Rows are points. The last column is the point's height on a tilted bowl or saddle (a function of degree 2), plus a little noise. Count its main directions that bend up, bend down and stay straight.
In the rows, zero is written as 128.

Points (17 x 4):
[[111  88 123 153]
 [145 114 147 148]
 [174 132 171 146]
 [155 134 134 145]
 [142 123 125 145]
 [107 121 139 143]
 [131 107 130 149]
 [128 132 106 145]
 [126  83 128 158]
 [134 142 180 153]
 [125 110 169 148]
 [164 166 110 148]
 [142  99  96 146]
 [163 102 146 147]
 [132 220 163 224]
 [170 158 149 151]
 [ 56 202 169 156]]
Directions: 1 up, 1 down, 1 straight

Points (27 x 5):
[[106 160 119 152 119]
 [189 162 188 154 197]
 [144 107 158 172 124]
 [185 106 144 147 171]
 [ 66 142  97 143 160]
 [160 150 132  71 166]
 [ 81 120 151 140 104]
 [ 65 104 137 143 153]
 [166 141  87 114  66]
 [123 102 108 107 112]
 [158 123 153 145 113]
 [ 98 133  75 177  99]
 [ 67 112  46 155 118]
 [145 119 119  96 113]
 [122 120 144 130  86]
 [150 149 137  93 127]
 [170  78 156  75 187]
 [144 162 126 139 112]
 [164  70 106 119 176]
 [ 87  97 106 118 145]
 [124  99 119 137 110]
 [133 175 158  91 148]
 [119 174 105 111 109]
 [157 165 178 139 127]
 [114 126 124 100 107]
 [158  99 118 169 150]
 [100  88 122 121 134]]
Directions: 3 up, 1 down, 0 straight

Points (23 x 5):
[[151 161 135  77  90]
 [ 88 172 118 123 101]
 [140 107 151 168 100]
 [ 81 119  75 116 113]
 [180 146 129 168 105]
 [113 131 102 141 122]
 [ 66  86  58 149 106]
 [ 90 100 139 105 110]
 [146 106  65 124  88]
 [160  81  77  93  65]
 [150 144 191 130  89]
 [144 134 138 117 120]
 [180 175 167 116 105]
 [145 109 125 141 118]
 [ 86  92 127 143 121]
 [154 126 142 139 119]
 [ 98 160 132 145 109]
 [ 97 137 128 181 101]
 [157 169  84 112  94]
 [145  99 142 106 105]
 [111 129 113 110 119]
 [150 145 135 218  47]
 [ 99 143 134 156 114]]
Directions: 0 up, 3 down, 1 straight

Points (45 x 7):
[[116 163 164 157 101 100 105]
 [142 197 125 133 185 127 100]
 [ 83 120 183 110 134  69  74]
 [101 109 143 104 107 138 114]
 [147 146 137 108 117 185 102]
 [163 116 152 168 112  83  97]
 [116 127 148 133  96 105 120]
 [122 161 142 100 115 112 114]
 [ 91  96 142 144  82 150 104]
 [120 165  82 136 153 190  85]
 [135 172 103 127 117 108 110]
 [135 149 178 109  88 162 105]
 [100 143 155 155 117 194  84]
 [179  95  64  85 130 113  84]
 [132 165 124  70 158 114  99]
 [150 157 129 114 138 142 120]
 [ 82 133 195 141 157 176  77]
 [143  91 143 139 159 116 116]
 [126 127 116 163 149 114 115]
 [205 103 119  48 176 149  63]
 [126  97  80  89 122 141 104]
 [146 137 161  68 116 144  99]
 [108 139 127 136 155 128 121]
 [103 115 100 108 161 139 116]
 [186 152 141 152  99 136 103]
 [146  80 154 104 166 117 107]
 [162 108 146 107 106 128 117]
 [122 164 200  93 125 162  84]
 [166 153 117 107 142 140 116]
 [ 89 112  55 117 114 129  91]
 [147 121 109 167  96 158 104]
 [147 206 126 134 113 179  74]
 [113 106 106 141 175 134 118]
 [132 138 142  97 113 106 118]
 [172  85 156 153  89 120  99]
 [132  72 112 125  72 119 107]
 [116 179 103 176 171 136  89]
 [121  82  76 129 158 101  98]
 [140 192 117 139 147  90  92]
 [ 74  98 142  94 133 122  92]
 [130 107 139  99 157  67  95]
 [ 69 108  95 145 163 148  91]
 [100  84 121 116 121  90  99]
 [109 109 170  87  65  84  95]
 [175 112 192  96 101 141  92]]
Directions: 0 up, 5 down, 1 straight

Points (78 x 9):
[[155 109 142 165 100 124  85 138 112]
 [134 125 107 125 132 105 140 157 126]
 [152  92 155 134 140 153 132 136 121]
 [ 93 107 131 142 173 113 144 125 129]
 [134 141 135 186 162 151 115 173 105]
 [135 124 158 128 169 142 161 131 149]
 [112 117 133 146 103 110 161 104 144]
 [158 104  83 142 133 132 152 159  83]
 [151 154 116 152 118 128 174 173 146]
 [136 140 102 175 101 155 128 109 125]
 [155 128  70 154 152 101 156 141  79]
 [117 131  76 144 121 101 113 144 115]
 [120 120 112 120 117 127 136 122 128]
 [138 125 146  86 173 128 137 111 113]
 [118  96  98 153 158  74 126 137 107]
 [101  93 147 109 124 131 154 188 136]
 [148 121  66 160  96  70 217 107 133]
 [131 113 110  89 114 156  98 127 134]
 [136 107  95 162 177 172 126 139 117]
 [155 126 115 157 125 152 125 142 115]
 [169 199 144 125 123 134 136 135  98]
 [ 83 111  85 126 116  99 177 176 104]
 [134 151 122 144 102 168 123 139 110]
 [203  89 173 121  99 107 126 194  55]
 [127  90 132 162 108 131 113 112 142]
 [136 107 106 134 118 107 181 155 125]
 [142 139 143  91 143 184 134 127 108]
 [ 86 101 156  66 188  71 135 196 147]
 [142 144 123 219 109 130 111 104  95]
 [169 129 105 133 134 101 117 163 111]
 [123 157 165 105 108 131 109  77  99]
 [126 127 154 167 123 140 114 136 111]
 [130 136 158 167 108 131 121  94 134]
 [109 176 129 115 100  89 115 116 100]
 [134 100  66  60 146 181 139 112  65]
 [106 128 145 124 100 178 118 125 111]
 [128 176 142 138  77 117 124 131  95]
 [109 145 147 148 134 108 130 137 128]
 [113 121  77 141 120  99 167  84 121]
 [123 135 117 161 145 119 137 110 141]
 [106 130 122 103 107 142 111  68 149]
 [107  92 138  85 175 133 104 102 120]
 [134 165 168 118 134 155 116 101  99]
 [126 168 150 111  78 166 115 147  76]
 [163 125 109 102 128  97  39 127 169]
 [ 99 131 176  76  92 179 106 138  49]
 [143  97  68  90  70 131 126 101 121]
 [123 174 133  91 144 154 116 148 109]
 [111  95 167 181 105 127 151  31 249]
 [105 119  58 132  95 109 135 104  95]
 [143  84 121 120 117  99 109 136 119]
 [147 132 158 120 172  91 147 193 172]
 [137  85 109 116 114 138 128 123 125]
 [138 128  79 145  76 120 137 107 128]
 [115 142 139 131 101 113 132 172 136]
 [ 95 154 104 121 122 167 127 119 116]
 [153 133 131 100 196  75 134 110 120]
 [142 123  86 121 163  98 139 136 101]
 [ 90  96 128 118 154 139  89  99 163]
 [129 101 134  67  92 167 146  41 179]
 [ 46 145  81 112 111 138 133 138  86]
 [123 147  98 132 105 149 182 155 133]
 [100  92  77 136 164 158 148 189 102]
 [104 176 114 121 104 131 149  72 122]
 [119 104 148 164 125 112 153 107 148]
 [137 183 160 136 130 102 137 108 127]
 [ 89 145 152 149 176 100 120  76 137]
 [105 182 103 185 128 152  69  66 127]
 [ 92 132 139 159  95 129 151 111 113]
 [132 104 134 116  99 118  65 103 161]
 [ 94 146  75 100 162 125  70 114 164]
 [137 193 126 168  96  90 144 181 132]
 [ 97 176 116 140 145 146 129 165 132]
 [146 157  86 128 109 141 138 143 108]
 [123 150 102 126   7 160 147 171  96]
 [112 143  97  83 128  88 123 135 106]
 [121  92 155  92 103 156 131 152  95]
 [145 122 130 145 119  99 118  85 171]]
Directions: 2 up, 4 down, 2 straight

Points (64 x 9):
[[ 92 126  75 128  79  97 135 101 131]
 [182 139 138 106 143 126 115 128 117]
 [102 156 128 132 147 151 140  99 119]
 [ 83 186  87 124 173 117 130  99 144]
 [116 192 161 155 116  95  68 178  96]
 [187 136  97  68 138 132 204 142  93]
 [146 170 199 150 132 120 160 134  88]
 [144  92 119 131 162 178 129  98  95]
 [105 152 110 117 143 157 133 120 123]
 [120 161 120 181 150 118 147  84 141]
 [148 116 119 138 131 140 143  98 105]
 [ 85 151 111 125 117 183 135 153 123]
 [ 95  69 138 173  95 119 147 105 140]
 [133 117 152 113 179 173 136 129 108]
 [120  90 135 119 106  83  79 197 175]
 [119 147 122 169  92 135 135  94 125]
 [113 154 129 195 119 159 116 149 133]
 [185  70  93 166 151 137 119 154  74]
 [ 92 133 191 106 144 124 131 125  90]
 [117 106 131 100  92 147 100  41  74]
 [116  99 143 183 103 129 102  78 123]
 [ 75 112 108 147 167 148 105 102 138]
 [146 122 124 176 148 157 123 153 117]
 [ 94  95 105  75  93 100 108 109 157]
 [113 124  93 154 136 115 147 147 126]
 [213  86 141 113 118  72 136 144  95]
 [ 95 120 135 122 167 118  82 159 154]
 [ 91 147 106 139  66 116  95 122 129]
 [ 94 140 158 116 201 168 148 185 102]
 [ 81 131  93  98 141 119 154 102 134]
 [121 104 126 130 197 120  87 129 157]
 [105 156 100  99  95 149 173 130 112]
 [ 93 112 101 152 127 144 102 188 132]
 [160 141 135 150  85 166 156  82  96]
 [ 97 137 128 102 140 157 166 140 111]
 [141 123 133 137 140 114  98 194 144]
 [103 159 149 136 146  80 144 167 129]
 [164 145 142 109  90 149 141 169 103]
 [132 175 156  95  75 115 104 130  64]
 [161 124 111 100 170 131  98 121 133]
 [132 103 161  68 124 159  97 100  87]
 [164 168 198 133 148  98  85 121 106]
 [204  97 222 137 105  82 112  87  18]
 [ 60  91 101 133 111 140 115 168 174]
 [111 133 177 123 142 172 113 161 103]
 [165 150  85 104 115 130 168 157 100]
 [140 187 133 117 112 136 119 115  92]
 [116 109 136  72 123 129 199  62  51]
 [135 113 108 133 157 106 165 103 116]
 [129 129  97 105 123 111 134 131 128]
 [181 122 151  96 127 136  96 123  94]
 [126 147 118 185 149 190 173 186  88]
 [115  96 105 170 134 180 107  92 119]
 [125 146 120 150 133 162 143 130 122]
 [116 107  80 157  83 117 168 185  98]
 [127 112 196  73  98 119 133 174 118]
 [107 149 162 153 105 163  92 166 113]
 [113 130  98  92 164 174  98 189 122]
 [115 191 150 126 154 125 137 123 115]
 [151 185 113 175  53 115  91 149  74]
 [116 135 110  86 170 128 126 170 156]
 [107 116 140 130 111 163 145  95 118]
 [140 159 147 154 112 135 152 199 102]
 [131 121 151 141 189 139  81 187 150]]
Directions: 2 up, 4 down, 2 straight

Points (72 x 9):
[[168 218 109 179 150 115 143 149 124]
 [211 125  92  76 149 131 108 158 239]
 [163 159 146 112 203 117  88  90  93]
 [130 128 135 172 109  84 101 105 124]
 [153 134 110 126  90 150 161 216 116]
 [ 75 107 148 132 134 207 172 136 214]
 [103  77 110 128  62 144  98 158 127]
 [ 93 117 134 114 139 139 158 158 139]
 [192 183 134 174 117 114 160 138 155]
 [141 148 127 133 159 120 133  91 131]
 [135 126 142 102 148 175  88 133 144]
 [122 174 131 101 128  98 146 103 133]
 [109 115  92 140 169  89 107 156 141]
 [103 125 164  94  68 102 161 132 122]
 [134 114 119 112 142 105  90 168 128]
 [203 117 177 194 134 115  96 126 146]
 [ 94 114 171 155 156 201 109 115 163]
 [152 127 185 142 136 121  96 111 144]
 [145 141 125  75  80 131 139 139 118]
 [102 179 144 169 105 142 152 134 156]
 [105  18 143 138 173 137 173 115 171]
 [ 99  92 116 149 162  92  73 108 149]
 [138 109 141 137 201 175  82 138  93]
 [172 158  71 171 130 125 108 110 153]
 [104 118 107  83 164 144  97 141 122]
 [122 100 125 122 113 134 102 138 137]
 [106 155 133 117  60 178 134  87 109]
 [ 92 132 181 112 126 137 131 114 155]
 [190 134 128 131 143 169 117 161 192]
 [137 103 156 116 153 132 150 139 140]
 [110 149  61 137 121 115 133 155 163]
 [108 174  96 183  94 121  86 110 113]
 [ 98 164 156  95 132 142 103 131 132]
 [112 159 130  99 109 121  97 129 130]
 [149 104  69 163 104 129 155 123 137]
 [168 124 175 125 131 122 100 186 160]
 [153 120 184 129 124 125 142 112 173]
 [107 110 115 174  99  89 155 119 151]
 [147 103 138 118 162 160 157 122 136]
 [121 151 118 100 121 127 146 181 121]
 [ 82 110 118 154 170 136 141  93 160]
 [110 132  78 124 120  96 147 123 159]
 [119 110  88  17 129  93 139 142  55]
 [176 118 149 127 158 103  56 157 148]
 [116 151 148 145 120 168  96 135 158]
 [102 165 120  60 108 101 152 141  95]
 [194 159 111 169 157  88  93 154 149]
 [ 87 161  90 101 146 136 108 128 156]
 [122 117  98 122 143  65 170 127 174]
 [145 181 117 112 117 162 165 148 160]
 [159 149  79 134  70 141 101 108 128]
 [ 97 171 108 107  87 110 202 125 124]
 [107 104 100 121 153 187 141 152 160]
 [108 177 146 101 166 201 128 111 119]
 [145  86 173 149 181  91 160 133 168]
 [141 112 124 151  96 169  97 133 148]
 [185 107 136 170 145 115 120  70 146]
 [129 149 106 170 193 150 132 161 100]
 [139 124 167  94 132 127 111 126 137]
 [122  53 127  72 146 111 178 112 114]
 [105  81 150  81 165 192 125 117 106]
 [ 95 181 121 121 168 125 116 118 125]
 [142 149 120 149  96 119 118 176 125]
 [ 72 138  49 114 127 144 102  82 193]
 [128 115 106 132  96  82 179 146 124]
 [164 117 103 132 138 157 131 112 153]
 [119 174 148 159 101  99  90  99 106]
 [152 138 138 116 126 155 127 174 160]
 [167 144 135 127 126  94 120 123 160]
 [139 111 108 142 140 185 106 152 168]
 [178  62 159  94 128 126 113 184 153]
 [ 98 123 126 203 110 114 154  86 153]]
Directions: 3 up, 3 down, 2 straight
